Each wall is flat, endless, passes through zero and stands at right angles to its row. A trip goes straight from one point to another. List the walls that it crosses, first one first.
(in the rows, 128 means zero)

Walls:
(1): [117 169 121]
(2): [101  69 137]
(3): [142 125 136]
(4): [138  70 131]
(5): [185 135 109]
(6): [185 184 134]
(7): [126 191 148]
(8): [123 104  72]
(9): [135 178 186]
Trips:
[125 145 158] to [131 152 169] -> none
[236 123 178] to [139 140 150] -> 4, 1
[132  97 124] to [ 84  91 152] -> 5, 3, 8
[193  55 106] to [ 98 183  74] -> 6, 2, 3, 1, 4, 7, 5
[151 155 157] to [113 178 122] -> 3, 5

Walls:
(1): [177 187  84 153 148 161 103 152]
(2): [181 151 128 161 177 175  98 166]
(3): [ 71 137  72  91 110 185  79 107]
(4): [ 86 142 133 183 197  89 122 113]
(5): [114  91 121  81  89 141 107 144]
(6): [120 203 108  88 121 108  98 172]
(7): [111 141 204 100 106 127  95  99]
Trips:
[108 180 122 126  67 164 142 120] to [153  73 129  47 105  74 100 123] -> 1, 3
[144 118  49 159 141 152 131 167] to [107 130 136  34 120 131 129 127] -> 5, 2, 1, 7
[166 159  81 104 125  56 109 141] to [ 90 182 145 145  80 161 156 127] -> 3, 7
[111  49 146 136 104 167 116 115] to [149 148 168  59  96 104 144 122] -> 3, 6
[168 123 131  97 145 136  84 132] to [111 188 131 190 119 127 113 164] -> 5, 4, 3, 7

Walls:
(1): [ 79 147 110 151 145 152 160 159 147 124 134 139]
(2): [165 197 175  86 105 126 112  86 149 104 107  88]
(3): [134  71 150  83 114 130 198 144 113 113 128 118]
(4): [104 167 151 192 134 116 139 187 103 117 116 157]
(5): [ 97 114 163 116 176 129 120 131  79  94 114 121]
(6): [ 86 110 120 116 124  63  31  87 109 132 118 126]
(7): [ 89 108 106 115 173 178 106 222 135 204 116 114]
(8): [161  62 157  99 175 146 128 154 165 126  82 140]
Trips:
[ 64 164 173 198  82  76  96 162 167 167 156 127] to [122 141 153  80 181 186 133  98 109  98 146  48] -> 2, 5, 4, 6, 3, 8, 1
[ 96 156  51  72  99 170 155  74  98  83 130 150] to [156 166 103 148 130 134 136  96 130 135 147 180] -> 3, 4
[122 117 109 219 160 121 113 234 182 141 150 102] to [122  95 230  78 119  70 135 142 104 157 111 136] -> 5, 3, 6, 1, 2, 7

Walls:
(1): [110 106  93 117 155 116 157 224  98 118  73  71 136  91 134  74  86 165
 172 155 101 128 111 194]
(2): [107  80 174 101  94 102 193  98  91 106  98  86 100  82 132 145 160 117
  51 152 152 173 110 149]
(3): [203 223  90  88 185 131 155 114 101 165 147  87  84  86 101  93 111 131
  72 171 161  99  71  99]
(4): [178 131 142 106 155 140 148 158 183 144 103  89 100 145  67 114  88 121
 107 145 105  89  88 125]
(5): [ 93 125 139 177 133  49 138 134 138 122  48  94 192  97 161 140 118 178
 152 135  80 152  95  93]
(6): [164 129 169 193 115 156 117 167  60 178 135 128 171  76 159 135 130 169
 100 104 170 150 112 104]
(7): [172 157 100  81 163 108 148 110 119  30 115 141 106  97  38  56 166 199
  88 144 158 154 148  58]
(8): [159 107 124  86 142 129 140 176 175 156 132 155 143 160  96 137 142 149
 139 130 155 109 122 119]
Trips:
[112 140 110 138  88 110 162  56 123 121 127 168  94 163 131  95 134 137
 122 138 124 130 129 140] to [100 150 173 147 172 104 108 141 167 149 105  54 118 159 114 125  79  99
 136  71  64 160 133 144] -> 5, 7, 4, 2, 1
[100 152 116  56 167  72 103 146 114  78  26  77  98 128 201  84 104 152
  78 146 167 146 132 134] to [100 152 155 184 123 108 141  93 140  55 160 188  94 113 164  74 141 163
 107 177 151  69 146 195] -> 4, 5, 3, 1
[122 150 184 169 155 141 102 140  81 112  96 137  86 130 156 149 104 132
 159 126 139 180 128 143] to [121  74 187 128 154 110 135 129 147 124 168 127 158 119 149  69  79 108
  98 149  88 136 111 121] -> 4
[ 33 102 121 159 106 129 174 110 207 193 120 158 106  95  96 162  93 117
 153  90 127 210  93  92] to [134 112 134 108 117  94  88  86 113 134 117 114  95 161 165 105 197  29
 128  98 138 113 156 113] -> 8, 5
[152 127 182 142  88 145  81  99 133 106 118 108 107 124  70 111 195 143
 128  78 118 129  86 145] to [126 128 168 109  88 200 190  73 119 104 107 107 107 139 108 122  89  91
  69 195 126  67 102 102] -> 3, 6

Walls:
(1): [104 156  99 140 150  79 158 203 160 130 115 130 109 154 161 150 162 149
 120 135 182 137 164 154  63 100  96 103  86 117 124 142  82 144  99 126
 165 127 130 180 125 157 118 106 181 141 146  89]
(2): [144 179 125  76 164  77 124 127 129 127 105 138 151 124 122  68 194 152
  97 136  71 162  88 181 151  87 164 103 126 111 107 176 148 147 140 165
 166 175 116  94  84 151 114 152 141 138 127 162]
(3): [106 133 118 103 114 153 126  86 190 141 134 179 151 122 126 162 209 103
 167 108 171 165 134 121 171 126  98 152 125 166 162 145 135 148  62 122
 174 130 130  76 132 208 152 153 150 144 148 129]
(4): [184 148 139  88 176 127 134 110 106 196 138 123 161 120 104 183 157 136
 135 144 116 127 121 116 121 102 160  85 141 189  69 188 112 145 107 103
 146 135 133 105  90  92 127 151 170  92 115  90]
(5): [159  96  98  89 145  67 145 104 171  83 149 117 212 162 159 175  90 211
 175  89 120 120 140 171  29 120  75 184 144 134 106  78  95 125 184 119
 113 134  42 118 138  81 111 147 151 118 164 138]
(6): [117  94  70 127 163 113 122 120 128 141 162 117 169  90 150 167 127 173
 102 133 138 116 163 136 181 134 136  56 102 169 128 148 198  64 120 164
 133  70 170 114 120  99 173 130  74  88 115  95]
(7): [131  92  64 143  86  76  85 113 198 176 118 147 112 151 124 155 108 105
 125 138 110 127 144  83  86 126  98 122 120 137  90 149 133 172 147 152
 105 164 181 125 102 158 131  92  91 126 139 156]
Trips:
[123 169 108 163 162  89 108 104 113 102 120 154 154 167  81 131 149 137
 175  79  55  80 108  36 103  64 188 145 136 157 104 108 151 130 131 152
 155 122 109  81  85 135  72 100 123 139 123 136] to [143 108 126 168 111 155 148  84 146 201 113 139 123 117 147 182 120 119
  94 134 123 143 122 155 188 114 165 157 212 178 174  96 173  85 161 156
 106 142 103  64 171 126 127 137 161 163  97 133] -> 3, 6, 7, 5, 2
[ 89 111 111 145  65  56 102 154 115 101 148 159 122 118 100 188 126 135
 116 136 129 155 110 181  90 117 110 156 102 111 190  89 110 173 112 106
  91 100 147 115 141 199 167  95  85 137 139 145] to [108  99 129 151 130  95  84 206  60 105 116 110 116 175 118 112 136 113
 166 155 103 116 139 134  89  45  99  81 121 129  93 150 116 152 118 108
  92  89 143 105 132 165 132  67 111 135 111 149] -> 3, 5, 2
[ 82 167 156  84 122 176 107 141 125 110 182 153 113 113 144  79 116 124
  98 214 132  80 139 101 157  86 146 130 123 122 107  89 163  92  96  95
 215 126  86 104 122 143 165 105 136 102  83  99] to [ 98 112 104  96 158 119 108  73 118 118 153 141 132 115  92 149 125 182
 180 116 120  96 107 179  99  77  86 113 165 123  94  36 140 175 143 114
 138 141 159 164 168 167  83  93 125 135 181  88] -> 4, 1, 5, 2, 6, 7
[142 131  92 151 106 161 184 180  43  68 110  53 131 166 117  77 136 162
 111 115 162  99  58 110 179 119 146 132 135  95 165 102 147 101 131 179
 129 116 138  60 142 192 163  86 166  71 155 145] to [106  98 197 167 153 116 196 182  89 126 133 196 104 102  72 108 152 134
 167 166 194 170 124 128 153 121 126 112 127 157 126  91 160 158 101 125
 145 114  95 127 132 122 117 121 143  95 148  82] -> 1, 3, 2, 6, 4
[111 176 123  90 131 155 148  66 136  75 149  90 186 116 152 110 112 141
 109 120 111  75  68 122 135 109 185 112  81 110  88 155 107 121 109  85
 185 162  73 126 147 146   7 105 126 145 132 123] to [154  95 131  95 132 149 136 141 156 126  91 115 113 150 149 119  94 190
 145 100 124 131 148 156 214 135 159 107 103 136 107 135 134 132 106 103
 143 152 124 151 149 113 134 200 128 120 135 188] -> 6, 3
[129 121 181 122 177 135 134 100 221  93 104 109 137 171 115 171  70 123
  98  94 165  41 107 163 159 112 132 131 100 169 151 127  49 125 109 135
 123 158 180 157 182 138 106 158 171  72  74 117] to [102 116  70 154 155 142 102  87 139  97 158 114  65 143 151 106 160 147
 108 101 176 162 125 123 128  81 115 177 106 181 118 124 156 126 103 195
 120  61 146 143 149 174 122 155 156 119 104 119] -> 6, 4, 5, 7
[174 110 107 192 191 134 110 164  51 141  92 102 139 112 123 146  97 105
 134 219 159 149 124 141  87 160 150 139  98 107 150 137 127 183 155 142
 144 137 141 114 144 132  85 132 139 128 160 103] to [149  80 119 136 155 141 142 146 147 144 133 152  91 147 138 105  54 117
 136 135 171 159  71 133  97  83 140 116 148 142 118 125  90 132 152 123
 115  14 150 133 199 137  95 170 135 163 164 141] -> 5, 4
[103 177 177 107 126 134 133 188 141  86 115 146 189 146 135 116 112 164
  89 133 110 247 160 171 167 159 178 148  99 126 106  71  80 154 166 133
 112 133 113 104 139 100  94 158 157 111 106 162] to [110  99 160 120 129  97  78  95 125  90  98 137  77 105 153 150 138 193
  86 124 147 192 158 162 131  97 146 162 149 115 104  91 121 156 116 108
 110  82  78 152 156 114 106 165 144  79 109 121] -> 2
